Each row is a point. Each copy is the shape, with its points in the same order, stretched, turned, moved and blurred by noise. Is it also mirrored, or only turned?

Shape (6 x 2)
[[-28  14]
 [ 23 -31]
 [-35  58]
 [-44 -30]
 [  7  -4]
 [ 17  23]]
Copy 1 (6 x 2)
[[  4  31]
 [-21 -27]
 [ 42  40]
 [-38  40]
 [  1  -6]
 [ 22 -17]]
Copy 1 is: only turned
Copy 2 (6 x 2)
[[ 23  10]
 [-27 -10]
 [ 36  52]
 [ 34 -42]
 [ -9  10]
 [-15  42]]
Copy 2 is: mirrored
Copy 3 (6 x 2)
[[-23  21]
 [ -4 -33]
 [-13  58]
 [-57   4]
 [-11  -2]
 [ 15   9]]
Copy 3 is: only turned
Copy 4 (6 x 2)
[[-36  14]
 [ 26  36]
 [-52 -42]
 [-37  54]
 [ -4  15]
 [ -3 -25]]
Copy 4 is: mirrored

Shape (7 x 4)
[[-34  22 -46 -12]
 [-30   9 -19 -39]
 [  0 -32  29  55]
 [-11  10  34 -21]
 [ 29  47   8   3]
 [ 33 -46 -10  34]
 [ 24   3  40  23]]
Copy 1 (7 x 4)
[[-41  -5  11 -37]
 [-19  27  -2 -38]
 [-15 -32  -8  53]
 [-15  45   4   7]
 [ -9  18  63   1]
 [ 26 -41   7   7]
 [ -3  14  29  41]]
Copy 1 is: mirrored
Copy 2 (7 x 4)
[[  1  53 -33 -31]
 [ 11  25   0 -42]
 [  3 -56 -31  12]
 [ 14 -18  25 -14]
 [ 34  -3  20  40]
 [ 51 -42 -44   5]
 [ 30 -45  15  31]]
Copy 2 is: only turned
Copy 3 (7 x 4)
[[  2  -1 -55  53]
 [ -2 -19 -46  13]
 [ 23   4  58  36]
 [-24 -17  -7  -5]
 [-33  41 -18  10]
 [ 63  35  38  15]
 [-10  25  36   1]]
Copy 3 is: only turned

Shape (12 x 8)
[[-31  34   0 -30  12   7  -1  24]
 [ 36  20   0   4 -29  52  33  25]
 [-50 -53 -41 -16   5 -36  38  32]
 [ -7  -1  35   9 -26  36 -44  11]
 [ -2 -46  21   4 -27  11  26  41]
 [ 29   9 -42  -7  39  -2  38  -1]
 [-43  -5 -43 -13  24 -14  31 -12]
 [-47  16  34  -2  31  22 -28 -25]
 [-30 -12 -38 -34 -14 -29 -23 -18]
 [ 35 -53  24 -23 -14 -11 -47   1]
 [-35  31  39   9 -18 -21 -47  -7]
 [-42  13  13 -31 -15  -2  24 -19]]
Copy 1 (12 x 8)
[[-13  -2 -26 -62 -36  16   0  -7]
 [-27  -3  -9 -18  69  -2  34  31]
 [ 25 -44   5 -13 -64 -58  37 -27]
 [-53 -12  -9   7  23  23 -33 -51]
 [-18 -60  26   5  22 -24  15 -19]
 [ 29  15 -33 -11 -12 -31  27  54]
 [ 25   9 -23 -14 -71 -21  40   1]
 [-31  16 -17   1 -72  42 -30 -18]
 [ 42   1 -45 -11 -42   2  10 -63]
 [ 23 -56 -22  39  29   9 -51 -59]
 [ -5  16  18 -32 -35  36 -38 -68]
 [ 25  -6 -10 -32 -39  39  31 -17]]
Copy 1 is: mirrored
Copy 2 (12 x 8)
[[  0   2  -5  -4  26 -47   3  20]
 [ 17 -29  16  14 -65 -12  40  -8]
 [-49 -52 -18 -41  64   0 -13   0]
 [-19  20   1  27 -32  12   0  58]
 [-24 -33  29 -14 -19  31   7  15]
 [ 17 -29 -22   7  12  -9   4 -48]
 [-42 -15 -38  -1  64 -28  10  -7]
 [-34  43 -14  36  50 -14  17  46]
 [-40   1 -43 -19  27  -4 -39   5]
 [ -8   0   5  -9 -37  63 -66   9]
 [-34  12 -15  28  23 -17 -30  62]
 [-56  10   2   2  22 -31   9  14]]
Copy 2 is: only turned
Copy 3 (12 x 8)
[[-28  -9  11  17 -42  27 -24  44]
 [ 14  10   9 -68 -24 -16 -23  -2]
 [ 11 -33  54  46 -51 -49   5  43]
 [ 18  -6  18  11  -2  53 -21 -17]
 [ 42  -3  83   0 -29 -14 -15  11]
 [ -2 -10 -15 -33   7 -63   2  47]
 [-22 -33  -5  22 -32 -29  30  36]
 [-28 -24  17  13   9  68  17  13]
 [-26 -20  -5  49 -36 -34   1   4]
 [ 23  16  69  34  53 -27 -53 -12]
 [ -6  21  -1  43 -20  70  -1   4]
 [-37   2  28  12 -42   9  23  10]]
Copy 3 is: only turned
Copy 4 (12 x 8)
[[-15  44   7 -14  26  17  28  15]
 [ -8  43 -42 -14 -21 -18   2 -21]
 [-59 -57 -28   3  53  13  42  -2]
 [  8  17  16 -28 -15  -9 -24  22]
 [-16 -30 -42  10  -4  -8  13  16]
 [-32  29 -17  11  38   2  15 -60]
 [-38  -1  -9 -14  57  29  28 -32]
 [ 26  33  38 -11   8  36  -4   3]
 [-39 -23  28 -45  27  -6  26 -12]
 [-16 -15  45   0 -31 -25   4  -7]
 [ 29  10  33 -36  28  -8   0  29]
 [  4   5  -6 -31  17  26  42  -3]]
Copy 4 is: mirrored

Shape (12 x 9)
[[ 40  -6  27 -57  19 -15  10  38 -21]
 [ 56 -10 -32 -27  22 -33   4   6  -5]
 [ 16 -15 -13 -40  -2 -44 -21  40 -44]
 [ 28 -19 -25 -36   4 -46  -7  62  36]
 [ 15   6 -32 -41  14   5  16  53 -40]
 [-24 -37   1  43  55  -2  25  -9 -18]
 [-22  43  16 -30  13  18 -23 -26 -18]
 [-22 -54  22  74  13  54  19 -12   9]
 [ -7 -26   2 -44  39   7 -22 -29  -2]
 [ 47 -10  -9   7  26 -30 -20  59  -7]
 [-16 -23   7  38  -1  -9  30 -23 -10]
 [-14 -26   4  29  56 -26  40   1  -2]]
Copy 1 (12 x 9)
[[ 29   1   1 -38  36  36  -9 -23 -14]
 [ 15  45 -19 -27 -16  30   5 -22  -2]
 [  5   3  -8 -51   5 -15   7 -22 -44]
 [ 50  40   4 -60 -21   9 -27  11 -16]
 [ 22  23 -28 -23  45   4   6  17 -47]
 [ -2 -47 -54   9 -30  25  21  12   2]
 [ -3 -24  -3  22  36 -40  -4 -11  18]
 [ -3 -47 -16  56 -50  39 -17  21 -17]
 [ 38 -13  -6  10  -7 -12  18 -29  21]
 [ 15  19 -47 -36 -17  26 -37 -17 -24]
 [-30 -33  -2   6 -35  24  14  16  -9]
 [  3 -37 -47 -20 -23  38  20  22  15]]
Copy 1 is: mirrored
Copy 2 (12 x 9)
[[ 19 -28  29  21 -31  13  22  13 -46]
 [  5 -43 -40  31 -35  -5  20   2 -38]
 [ -2 -34 -14   6  11  18  64   6 -56]
 [-16 -71  14   1   4  24 -10  51 -36]
 [-34  -1  12  32 -33   0  38   7 -37]
 [  6 -22   3  41   8 -46  19  21  55]
 [  1   1  13  -9  -4   7   6 -66   7]
 [ 24  32  30  27  33 -47 -36  39  77]
 [ 19 -17   3  27 -19  37  12 -11  21]
 [  6 -49   1  40  29 -21  14  22 -44]
 [  9 -10 -11 -11   9 -41   6   8  34]
 [  1 -52   6  27  -6 -46  12  26  40]]
Copy 2 is: mirrored
Copy 3 (12 x 9)
[[ 15   7 -54 -48 -37 -34   7  22 -27]
 [ -3  41 -34 -17   0 -36   1  -8 -10]
 [ 43   2 -32   5   3 -30 -11  28 -37]
 [ 49  50 -66 -12  35 -19  31  42   4]
 [ 22 -13 -12 -36  12   7  18  39 -83]
 [-29 -34  18 -53  41 -51 -39  26  16]
 [  0  -9  54 -32 -42  43 -48   9 -19]
 [-22 -27  60 -30  21 -57   1  68  32]
 [-29  25   2 -46 -10 -18 -77  43  -2]
 [ 54  35 -21 -24   4 -45  23   9   4]
 [-17 -51  23   0  23 -34  -8  18  23]
 [-32 -36 -11 -56  42 -40 -18  10  29]]
Copy 3 is: mirrored
Copy 4 (12 x 9)
[[ 47   2   9 -32 -16  34 -41 -41  27]
 [ 22  16   2  15  25  21 -56 -42  13]
 [ 42  12   3  -5  -7  65 -46   1  14]
 [ 27 -41 -28  -3  10  26 -65 -24  16]
 [ 89  13  28 -32  22  31 -29   0  10]
 [-48  48   4 -36 -25 -19 -29  33 -25]
 [  2   8  65 -20  -6  17  -4  -4  29]
 [-78  37  -6 -40 -22 -25  20  29 -61]
 [-56  14  11 -30  11  30 -29 -25  13]
 [ 35 -16  11  -3 -19   9 -55  -4 -28]
 [-28  39  -5 -10 -21   0   0  26 -11]
 [-33  29  -8 -23 -13 -14 -50  15  -9]]
Copy 4 is: only turned
